Each wall is flat, endless, passes through zero and stands at right angles to its row. A trip goes straight from one point to another. Which walls does it cross, in order?

Walls:
(1): [13 10]
(2): [-1 -7]
(3): [15 10]
(4): [-7  5]
Trips:
[-26   2] to [-28  25] -> 2
[2 6] to [-4 60] -> none
[-7 47] to [-19   5] -> 3, 1

Walls:
(1): [-60   4   2   5 -10   7]
(2): [ 5  4  0  5 18 14]
(3): [  9   8  18 -33  -3  -5]
(4): [-12  -9  -4  -8  -3 -18]
(5): [ -7 -23  24   6   4  -3]
(6): [  0   1  -2  14 -22 -28]
(7): [  6   9 -11  -5  33   1]
Trips:
[  8  11  15  -5 -28 -16] to [ -8  -4  35 -13  -3  -4] -> 5, 1, 6
[ 8 28  8  6 -7  8] to [ -9 -24  -2  -4   0  22] -> 6, 1, 3, 5
[-13  22  13  -9   9  10] to [  8   3  13  -8  17 -19] -> 5, 1, 4, 6
[  9 -21   4  12 -29 -25] to [ -6   0  29 -24 -12  -2] -> 3, 1, 6
[ -6  12 -28 -12 -15   7] to [  0  12  -4 -28  -3  19] -> 6, 3, 7, 4, 2
[ 20  -1  15 -17  29  -5] to [-13  22   4 -16 -17 -13] -> 4, 5, 2, 6, 1, 7

Walls:
(1): [ -4  22 -22   7  40 -20   0  47  42]
(2): [ -8  12  29  -9  25  23 -38 -20   0]
(3): [ 10  -5 -20   3   8   7 -41  -7 -27]
(4): [ 29 -10  48 -13   1 -27   1 -10  21]
(5): [ -4  25  -8 -29   7 -13 -17  -4  25]
(6): [ 12 -23  -6   3   8  21   3   2 -11]
(7): [ 50  17 -26 -18 -33 -18 -24   6  -3]
(8): [-34  15 -17  26   4  -8  -3 -37  22]
(9): [  6   6 -24 -11 -26 -17  -3  -5  13]
(10): [-30   1  -6 -15  24 -30 -20  31 -12]
Trips:
[-48  19  -8   6   6 -31  -5 -32  -9] to [-23  17  13   8  51  -9   8  14  29] -> 1, 3, 9, 4
[ 25   1  36  12   1   7  -7   8 -40] to [25 -3 31 23 18 25 -8  8 -3] -> 7

Walls:
(1): [-20   6 -10  -5  -4 -12 -20 -30 -27  18   3 -33]
(2): [-10   4 -17  15   7 -11  20 -44 -31  -3   5 -23]
(3): [-11  20  22  10  27 -15 -19 -23   7  -4   0  18]
(4): [  1 -15  52  -3 -11  14 -26  17   2  -3  -4  44]
(5): [-20   3  20  30   5  -3  -9 -25 -10  32   4  -6]
Trips:
[-10   6 -33   2  27  -7   1   9 -16 -32  -1  10] to [ -6 -27 -39  23  16  13   6   1  17   9  11   1] -> 3, 5
[ 17  -1   2 -11 -12  -5  10   7  -6 -10   8   2] to [-25  -6   1 -36  14  29 -20  -8 -15  12   1  15] -> 1, 3, 5
[-15  14 -35 -15  -4  17   3  29  20   7  15  -2] to [-10 -14  -4  -4   6 -15  -6  -2  12 -60 -11 -15] -> 2, 3
[ 10 -33  -9  27  10  28  16   7  15 -21 -42 -28] to [ 27  10  -3  -4  24   4   0 -13  11  20   1   9] -> 2, 3, 5
[-20  32 -25 -36  57  38  26 -28   2  10  32   5] to [-17  18   3  49   4 -10  10 -15 -12 -13   9 -14] -> 5
